Each point is reached from the start by the listed moves, each made 0, 1 or 2 times, or once backwards (-1), plus a little noise. Say if it took an odd or an even number of moves. Then give how often each move was made.

Moves:
(1): [ 8 37]
(2): [-16  14]
Start: [-18  19]
Points:
[-1  5] -> odd (0, -1)
[-12  58] -> odd (1, 0)
[-58  11] -> odd (-1, 2)

Moves:
(1): [ 20 -30 -24]
(2): [30 24  8]
(3): [  9 -20  31]
Start: [ 0 12 12]
Points:
[-18 -23 -51] -> odd (1, -1, -1)
[-30 -14   4] -> odd (0, -1, 0)
[-1 83 11] -> odd (-1, 1, -1)

Moves:
(1): [ 12 -19  19  -2 -18  -5   1  17   6]
(2): [19  9 -4  2 10  5  6 -7 -7]
(3): [ -6   1   5 -21  17   7  17  -6  -2]
(4): [ -5  12  17  12 -13  -3  15  -2  -1]
(5): [  5  -9   8   5  10  -7   7  -9 -30]
(6): [-19 -21  -5  10 -16  35   2  -2  17]
Start: [  8 -10  15   9  20   3  11   9   0]
Points:
[ 14 -74  83  38 -25  12  42  19 -30] -> even (2, 0, 0, 1, 2, 1)
[ 20  46  41  40 -13 -35  13  21  13] -> odd (0, 0, -1, 2, -1, -1)
[ 32 -10 108 -20  18 -41  84  20 -40] -> even (2, 0, 2, 2, 1, -1)
[-50 -35  34   1  12  84  62 -10  28] -> odd (0, 0, 2, 1, 0, 2)
[ 17  10   6 -60  69  -7  21  11  10] -> odd (0, 0, 2, -1, -1, -1)

Moves:
(1): [ 16   1   3  15 -13   4   3   3  11]
(2): [ -1   7  11  -5  -8   4  -9 -10   1]
(3): [ 4 14 -7  6 12 -4 -6 -8  1]
(4): [-15  33 -17  23 -31  33 -19 -31 -29]
(5): [-5 44  2 10 39  5 46 19 36]
(6): [ 12 -24   9 -16   3   6 -18  19 -10]
(7): [  7 -27  16   9  -1   0 -11 -15 -23]
(8): [-21  18  -6  23  11  17   3   0  27]
Start: [  9   7  -9 -25  -6  10  -8  23  14]
Points:
[  7  42   1  26 -21  56  17   8  10] -> odd (1, 0, -1, 1, 1, 0, 1, 0)
[  10  112  -24   76  -89   78  -63 -103  -32] -> even (2, 2, 2, 2, 0, -1, 1, 0)
[ 29  22  36 -35  40  -6 -19 -23 -31] -> odd (-1, 2, 2, 0, 1, 0, 2, -1)

Moves:
(1): [  5  20   3   5   8  11  -7   4  -4  -3 -16  -9]
(2): [-19 -20   7 -12   2  14 -15  23  13  -9  -3 -25]
(3): [  2  -6   0  -5  -1  12   4 -12  24   1   6  -6]
(4): [ 11 -12   7  -8  -5  -4  -9  -8  -4  -3  12  -8]
(5): [ -5   9  -4   4 -11   4   5 -11   9  -5 -18 -18]
(6): [ -5 -14  -5   5   8  26  -3  25  -7   3 -17   9]
(7): [  3 -10  12  -8   8   4  25 -18   9   6  14  -5]
(8): [ 12  -8  -4  14  -2 -10  -8  13  -6  -5  -7 -29]
(9): [ 18  -6  -5  -9  -7 -13  -3  28 -23   0  18   5]
(10): [ -7  -5 -15  36  -9  13   2 -12  -1  -8   3  28]
(11): [ -7  26  17 -11 -17 -20   3   3  -4   7 -23  14]
Start: [  5 -11  -4   0  11   2   5  -6   7  -5   1  -1]
Points:
[ -21    8   25  -33   10   45  -63   95   36  -26 -110 -121] -> odd (2, 2, 1, 0, 1, 1, -1, 1, 0, -1, 1)
[ 68 -57   9 -27  42  -1  54 -62  31  13  62 -71] -> even (0, -1, 1, 1, 0, 0, 2, 1, 0, -1, -1)
[ 54  57  63   1   8 -52  43 -86  25  11 -25 -44] -> even (2, -1, 1, 1, -1, -1, 2, 2, -1, 0, 2)
